Each row of a before or after table is a point. The points were changed in one or more steps. Then noise was added and the rows were shuffled. The steps act on how far a point lies along the listed directions, d1 being the first. Write out the steps. A step turns or swaps two directions, mirrors them in a line or flattens them onto one, adds a multiple of one to another, or multiplies one. Angles are multiples of 10 degrees, from the lower direction toward the higher: turns from -170 to 170, lines from 10 to 170 but not 90. Use the fewest steps. Two steps may share a direction if one is a turn and the other turns, adds or multiplies; they go together, in the order done. Otherwise the lowest direction goes first.
In the rows, zero is written as 128.

Directions:
(1): [173  98 161]
(2): [ 84  93 157]
(3): [133  85  82]
Before, 8 rows:
[[191 138 159]
 [111  66  78]
 [ 72 157 143]
 [ 64  97 122]
 [144 120  81]
 [160 122  52]
 [147 157 134]
 [144 137 108]]
After:
[[103 115  48]
 [175 162 151]
 [111 137  99]
 [118 121  76]
 [ 65 128 153]
 [110 157 132]
 [152  69  79]
 [200 100 130]]
Steps: swap d1 and d2

Directions:
(1): [195 150 107 130]
(2): [115 139  93  66]
(3): [147  59 117 118]
(4): [148 129 187  90]
Before:
[[ 78  49  58  97]
 [101  78  59  94]
 [161 128 150 106]
 [151 157 122 125]
 [165 140 124 132]
 [192  71 137 133]
 [142 156 120 153]
 [143 128 147 114]
 [ 98 102  64 105]
 [127  90  56 109]
 [ 80  61  63  75]
 [ 88  67  82 118]
 [138 133 135 137]
 [143 103 130 155]]
After (14 x 4):
[[107 117 140 122]
 [195  98  99  91]
 [ 89 106 139 124]
 [188  92  81  46]
 [171 121  76  84]
 [142 103 130 156]
 [121 128 132 141]
 [110  48 125 153]
 [177  99  71  73]
 [ 99 121 114 148]
 [160 100  61 100]
 [208  86  79  65]
 [118 150 117 159]
 [ 97 143 112 138]]
Steps: mirror d1 and d4 in the line at 120 degrees

Directions:
(1): [145 132 124 181  93 188]
(2): [133 126 166 190 130  76]
(3): [184 109  75 129 104  95]
(4): [125 200  90 148 158 122]
Before (8 x 6):
[[161 135  52  86 112 138]
 [ 85 195 137 100 206 127]
 [147  74 146 119 108 120]
 [174  90 106 118 108  98]
 [149 141  69  63 126 138]
 [ 58 124 178  86 194 128]
 [160  96 116  85 134  57]
 [140 152  48  97 148 142]]
After:
[[110 154  78  85 163 149]
 [179 101  98 132 103 110]
 [173 127  94 130 119  95]
 [156  88 135 141 101 137]
 [118 157  97  69 138 165]
 [130 141  82  81 127 150]
 [ 62 153 166 125 185 164]
 [ 81 202 142 107 208 137]]
Steps: flatten d1 and d4 onto the line at 120 degrees; add 0.7 times d2 to d3

Directions:
(1): [150 191 147  92 113 130  79 172]
(2): [111 143 109 109 207  86  99 103]
(3): [ 59 152 145 129 157 160 165 172]
Before:
[[ 99 122 126 140 146 120 150 135]
 [136  84  92 153 137 129 160  82]
 [ 97 188 143 101 125 141 114 162]
 [115 172 149 112 155 127 110 150]
 [116 143 137 114 126 144 126 164]
 [134 105 121 141 148 132 134  95]
 [148 146 131 127  92 132 109 131]
 [134 156 126 105 142 113 113 125]
 [131 133 127 117 100 134 121 134]]
After, 9 rows:
[[167 140 113 119 124  95  79  94]
 [ 63 152 136 114 178 146 147 173]
 [ 52 144 142 136 199 137 165 140]
 [ 67 139 145 142 133 154 176 176]
 [200 105 111 142  51 146 129 110]
 [134 138 118 108 125 115 104 120]
 [  7 178 136 115 208 147 166 160]
 [168 104 130 142  96 144 126 105]
 [128 118 113 125 148 109 136  95]]
Steps: turn d1 and d2 by 90 degrees; multiply d3 by 3

Directions:
(1): [117 181 140 183 201 126 114 145 121]
(2): [151 128 187  80 143  82 110 150  78]
(3): [151 139 119 164 110 127 186  97  55]
(4): [208 168 103 120 119 118 149 168 160]
(5): [121  71 125 161 146  59 167 148 154]
Before:
[[ 54  99 196 138 155  95  91  87  93]
 [194 160  85 149 110 145 189 134 138]
 [101 111  72 211 108 154 170  92 148]
 [114 116  75 153  99 160 128 128 217]
 [157 133 119 136 107  97 168 115 107]
 [ 80 108 149  92  95 170 150  51  35]
 [ 88 127 184 113 172 119  96 104 114]
 [142 114 107 139  93  82 189 108 130]
 [ 95 122 108 172 139 115 143 117 155]
 [ 93  74 129 122 106 108 145  60  73]]
After (10 x 9):
[[193 163  86 151 113 148 186 131 136]
 [158 133 119 131 102 101 165 111 107]
 [145 112 103 129  76  93 184 104 127]
 [100 108  74 207 102 156 171  87 150]
 [ 79 126 149  99 108 179 142  53  31]
 [ 85 123 186 118 175 111  98 105 116]
 [ 95 111 107 165 132 112 144 115 158]
 [ 94  83 130 114 102 118 140  57  66]
 [116 119  73 151  96 165 124 127 214]
 [ 56  91 196 137 147  92  95  89  93]]
Steps: turn d1 and d5 by 20 degrees

Directions:
(1): [181 140 162 153  92 155 136 100  69  96  76]
(2): [149 125 112 110 120  77 154  95  93  76 201]
(3): [ 69 105 155 182 172 138 142 130  62 140 148]
(4): [162  75 159 124 138 107  45  97 120 160 144]
(5): [121 163 112 105 116 213 110  87 115 151 179]
(6): [172 173 149 108 191 106 168 108 121 186 123]
Before, 14 rows:
[[131  92 118 112 110 147  30 134 139 139 119]
 [ 85 123  87 173  22 194 144 183 105  17  78]
 [112 148 129 132  86 162 132 149 134 135  89]
 [102 135 118 146 165 180 152 162 217 169  43]
 [156 100 129 127 140  65 115 152 165 180 113]
 [ 83 128 133 168 144 191  87 166 159 208  70]
 [121 104 152 164 159 144  81 108 103 168 141]
 [ 85  79 172 191 187 108 126 115  63 191 149]
 [150 116 164 136 146 146  72  91 144 174 117]
 [194 146 144 134 117 155 118 122 107 146  87]
 [147 123 147 116 132  91 127 138 170 161 143]
 [109  73 174 144 104 154  51 134 137 140  99]
 [100  67 137 136 114 118  60 133 121 114 122]
 [102 176  92 120 125 132 201 169 168 135 124]]
After, 14 rows:
[[ 69  64 155 144 119 118  85 127 108 103 176]
 [ 85 130 106 131 171 114 134 159 142 165 173]
 [ 76  96 120 160 135 148  95 134  61 100 163]
 [137 106 143 168 142  66 172 139  78 124 134]
 [137 134 163 154 133 101 171 126  99 125 141]
 [126 100  83 117  94  78 108 100 111  83 237]
 [133  97 138 144 148 118  69  97 111 149 174]
 [137 111  80 110 120  77 186  98 154  38 200]
 [ 93 134 101 111  85 117 133 147 150 112 153]
 [191  67 160 119 131  72  57  78 128 180 149]
 [176 176 103 106  80 112 189 133 148  93 122]
 [ 92 109 144 147 163 119 116  90 103 137 196]
 [ 79 112  54 116  34 179  79 210 220  77  90]
 [ 93  72 138 151 119 129  70 129  95 104 121]]
Steps: turn d2 and d6 by 20 degrees; turn d1 and d2 by -150 degrees; mirror d3 and d4 in the line at 60 degrees

Directions:
(1): [199  96 140 170 153 136 131 101 121 121 128 151 183  52]
(2): [ 84 118  66 103 122 204 149 109 103 121  72 126 167 112]
(3): [ 55  94 134 181 170 128 125  88 114  75 165 110  97 111]
Before:
[[162  99 149 159 138 105 128 101 111 116 137 143 116 106]
 [ 84 120 132 134 147 143 123 113 127 104 127 131 125 141]
 [ 56 130 139 144 135  89 100 131 139  91 181 121  89 183]
 [126 156 102  84  80 155 137 146 129 167 105 128 143 179]
 [139 185 129  59  95 120 135 163 140 167 111 156 125 170]
 [159 146 107  88 114 127 131 149 123 155 130 168 141 122]
 [173 156 101  75 100 146 133 172 143 176  71 150 161 158]
 [141 107 146 147 135 114 113 116 109 125 155 140 140 124]
 [ 76 115 153 201 182 103 113  90 129  69 186  97  99 136]
 [128 116 178 188 154  89 131 106 136  96 195 120  93 133]
 [136 145 105  71 113 144 126 148 146 182 106 117 132 183]
 [140 129 160 142 147 103 134 111 117 140 143 129 141 101]]
After:
[[ 31 115  94 113 146 156 127 111 131 127 134  94  92 186]
 [224 181 160 110 107  77 112 170 163 169 139 128 144 173]
 [110 177 134  84  86  76  97 184 160 145 156 130  95 230]
 [169 112 146 140 130 114 115 122 112 133 147 145 153 120]
 [ 31 133  93 123 115 168 136 112 113 118 128 107 106 180]
 [134 150 133  99 117 133 121 148 140 141 109 139 141 163]
 [158 128 161 143 145 101 137 110 114 142 141 131 153  90]
 [ 30  96  90 145 171 166 133 102 115  84 120 117 119 131]
 [210 146 185 141 119  73 129 142 153 148 168 136 121 144]
 [  7 141 119 117 144 135 136 107 115  98 150 124  73 162]
 [ 92 111  97 133 151 137 134 105 108 106 157 149 121 103]
 [199 102 152 157 129 107 131 107 117 127 129 152 133  94]]
Steps: multiply d1 by 1.6; mirror d2 and d3 in the line at 170 degrees

Directions:
(1): [115  67 129 132  43 121  85  94 135 138 105 136 142 107  75 157 120  59]
(2): [191 185 149 146  85 125 116 124 144 102 102  82  73 143  62  94 160 149]
(3): [171  67 144 126 113 109 101 127 152 116 158 156 149 220 144 155 178 176]
(4): [159 137 150 196  85 167 165 110 116 216 104 120 150 156 165 126  90 142]
(5): [163 128 196 108 150 138 100 117 183 118 125  99 112 129 203 112 126  49]
(6): [103 147 124 137 143 162  39 162 176 204 167 127 101 104 113 148 141 156]
Before:
[[137 122 136 146 111 129 157 120  99 122 125 133 152 136 125 135 113 120]
 [139 113 156  97 122 103 104 123 156  91 122 122 130 123 150 125 149  69]
 [133 149 128 152 133 139 106 151 146 172 139 131 118 141 113 125 128 168]
 [167 137 163 126  90 145  95 111 166 144 116 118  97 128 109 122 148  95]
 [110 121 131 109 120 130 133 129 137 109 106 129 125  96 124 120 117  91]
 [125 151 125 155 129 146 118 139 137 172 135 119 124 136 149 122  98 140]
 [148 129 115 161 113 130 160 127 102 140 128 128 143 155 111 121 141 156]
 [128 122 125 147 125 131 129 126 118 142 130 132 130 130 129 120  98 124]
 [111  61 132  96 123 104  85 127 154 101 149 153 114 117 127 138 133  63]
 [128 164 126 135 118 140 118 134 111 117 121 114 101  86 107 119 109 113]
 [120 128 108 158 119 149 132 112 122 189 130 137 150 140 130 135 127 151]
 [161 144 166 122  93 142  72 120 165 136 101  85  90 102  98 114 142  64]
 [ 92  96 124 116 134 144  96 141 133 142 136 137 129 114 113 156 115  96]]
After (13 x 18):
[[108 139 109 137 117 134 144 129  87 115 119 133 130  90 115 130  95 113]
 [104 107  85 144  35 127 104 113  93 152  91 129 130  86   7 147 126 112]
 [123 103 118 131 158 127 142 138 116 133 151 143 157 143 154 134 140 134]
 [151 127 129 140  57 106 111 116 128 119 105 123 124 137  70 130 154 124]
 [127 114 132 126  83 127 138 117 127 112  91 125 127 112 103 119 118  93]
 [113 110  98 135  60 134 106 113 116 158 116 154 123 106  39 148 139 130]
 [115 127 125 123 150 140 108 113 147 152 136 126 135 118 148 127 134 104]
 [141 108 147 131 116 122 134 120 117 107 132 134 149 141 129 139 126 105]
 [122 108 148 128  92 150  86 125 145 141 112 110 110 110  94 141 114  62]
 [150  75 145 143  34 118  72 106 157 136 114 127  97 121  64 134 133  62]
 [130 122 133 133 128 123 118 123 127 122 128 129 124 129 127 118 106 111]
 [104 152 118 132 170 139 114 159 140 161 147 138 125 115 133 124 117 154]
 [117 166 118 136 152 134 121 146 133 134 137 116 110 122 138 110 106 140]]
Steps: multiply d1 by 2; turn d2 and d5 by -110 degrees; turn d3 and d6 by 30 degrees; multiply d4 by 0

Directions:
(1): [ 85 133 202 166  96  86 105 108 164 120  52 169 112 148  69 148 125 130
 155 145]
(2): [193 156 140  89  53 126 136 167 149  83 118 133  66 127 164  97  97  96
 164 158]
(3): [ 93 128 106  68 120 231  85 128 109  89 101 132  95 137  76 133 116 172
 110 135]
(4): [ 99 186 163 102 142 116 105 116 199 106 195  85 118  53 117 149 138 157
 147 119]
(5): [146  54 130 113 177 104  68 171 173 170 101 134  93  93 157 127  92 158
  97 163]
(6): [130 130 151 107 121 126 157 188 133 169 204 214 106 142  70 124 159 124
  94 139]
Before:
[[ 62 177 150 103 109 188 116 137 115 132 163 186 112 144  37 126 167 164
  123 140]
 [ 85 111 158 194 107  94 149 102  93 150  66 189 147 148  99 165 139 112
  126 120]
 [170 139 145 102  91 133 133 174 141 129 150 150  98 123 163  99 103 104
  114 149]
 [ 92 118 162 241 135  76 169  81  77 143  50 190 185 215  95 131 151 104
  120 114]
 [154  93 129 139 146  91 139 138 112 136  76 131 128 139 158 124  98 110
  134 134]
 [ 40 200 157 134  72 178 141  87 127  90 124 158 123 158  34 141 164 141
  171  91]
 [126 148 112  87 117 196 149 131  99 105 173 139 111 118  85 122 151 162
  111 112]
 [148 131 104  89 112 138 156 143 107 133 146 128 129 109 174 119 133 129
  144 107]
 [114  97 125 186 172  77 133  66 151 155  76 106 164 132 119 167  91 134
  137 152]
 [151 131 108  78  78 218 120 171  88  80 125 164  81 160  88  95  93 130
  123 131]]
After, 10 rows:
[[ 93 131  79  94 134 228  98 124  71 120 112 131 125 150 105 110 134 168
  112 138]
 [ 98 139  50 116 100 238 153  96  41  97 103 118 145 187 118 109 139 130
  139  85]
 [115 148 147  76  73 214  77 146 131  53  87 146  65 137  65 114  81 157
  144 139]
 [109  90 123 194 118 104 159 107  65 157  66 179 157 158 130 152 132 103
  116 117]
 [137  91 104 180 168  87 175  95 116 179 123 141 169 157 117 153 110 114
  115 148]
 [104 109 151 249 141  66 174  79  72 148  45 181 192 214 115 128 146  98
  120 112]
 [158 145 163 108  91 120 115 160 162 120 132 136  97 109 160 108  95 111
  128 151]
 [107 150 121  88 120 197 113 110 121  84 132 109 102 101  88 133 135 181
  125 115]
 [137 114 165 143 133  70 144 142 137 136  96 154 121 133 127 134 111 111
  141 137]
 [116 156 153  97 103 112 135 128 152 122 135 127 118  87 144 136 133 140
  164 111]]
Steps: mirror d1 and d4 in the line at 130 degrees; multiply d3 by 1.3; flatten d5 and d6 onto the line at 20 degrees

Directions:
(1): [128 115 113 156 217 123  93  79  96 115 123 194 140  64 183 102  92 135
 107 107 108 101  88 156]
(2): [ 58 134 123 144 125 115 121 150 148  91  59  88 150  85 122  79 103  89
 157 177 201  82 137 147]
(3): [116  58 124 190  96 199 150 122 166 133 187 111 130  67 133 108 108  91
 159 140  73 146 160 131]
(4): [169 130 180 152 148 154  71 128 122 105 177  97 174 167 159 155 171  41
 102 157 159 107 104 151]
(5): [147 163 237 131 156 175 174  65 117 113 101 164 134 143 114 106 116 143
 174 148 146 153 176 131]
Before, 10 rows:
[[181 162 125 130 156 120  74 127 112 123 179 110 170 187 170 175 162  69
   59 124 141 113  84 142]
 [131  91  95 152 108 142 131 127 144 147 177 132 128  92 152 140 115 113
  142 101  72 155 110 106]
 [162 168 189 121 188 106 104  91  98 114 107 169 151 136 158 114 141 118
  125 155 185  94 122 151]
 [151  97  86 150 152 128  98 115 120 129 181 133 140  99 147 140 119 111
  102 127 105 121 109 141]
 [137 124 116 125 127 107 125 126 109 151 134 131 124 170 145 157 154 146
   99 110 111 135 114 117]
 [ 76 158  95 132 170  90  91 126 123  94  66 128 139 109 141  82 118  96
  118 153 167  87  92 134]
 [152 132 124  96 127 109 122 139 128 149 135 119 117 141 146 133 134 135
   91 108 108 123 109 124]
 [151 141 174 131 185 125 123  91 112 125 126 173 148 124 138 135 129 146
  115 114 125 135 114 134]
 [177 138 159 117 134 136 131 133 104 136 149 122 135 177 129 166 152 129
  103 122 125 146 123 122]
 [174  94 153 176 114 183  79 123 141 132 223 102 156 158 155 137 148  46
  125 132  97 142 123 146]]
After:
[[142 174 182 106 144  99 135 118 119 122  86 140 138 147 124 111 143 131
  147 163 197 106 147 136]
 [158 127 128 122 122 122 115 156 113 131 143 105 135 164 132 163 148 118
   97 126 137 132 112 129]
 [ 59 179 137 123 153 104 130 119 133  85  27 120 138 113 112  61 107 103
  158 178 193  97 129 129]
 [140  97  74 136 116 121 119 137 130 137 173 115 127 111 124 144 122 121
  114 130 107 133 127 128]
 [190  88 134 159  81 177  98 139 147 154 249  99 136 185 140 164 164  71
  114 111  65 169 126 123]
 [127 130 112 102 124 100 117 153 139 138 111 101 126 127 142 118 126 120
   94 126 132 105 107 130]
 [108 121  95 132 121  93 115 144 117 138 112 109 133 150 145 141 145 128
  104 126 135 113 110 125]
 [137 139 145 117 149 112 135 119 127 133 121 148 134 133 116 144 136 158
  117 113 124 139 124 121]
 [143  85  83 144 102 138 133 130 141 159 195 134 119 101 151 157 125 123
  131  89  52 164 105 100]
 [127 170 104 120 107 101  94 168 142 117 133  62 165 179 138 155 153  60
   85 151 183 102 107 136]]
Steps: flatten d1 and d4 onto the line at 120 degrees; turn d2 and d5 by 40 degrees; add -1 times d3 to d2
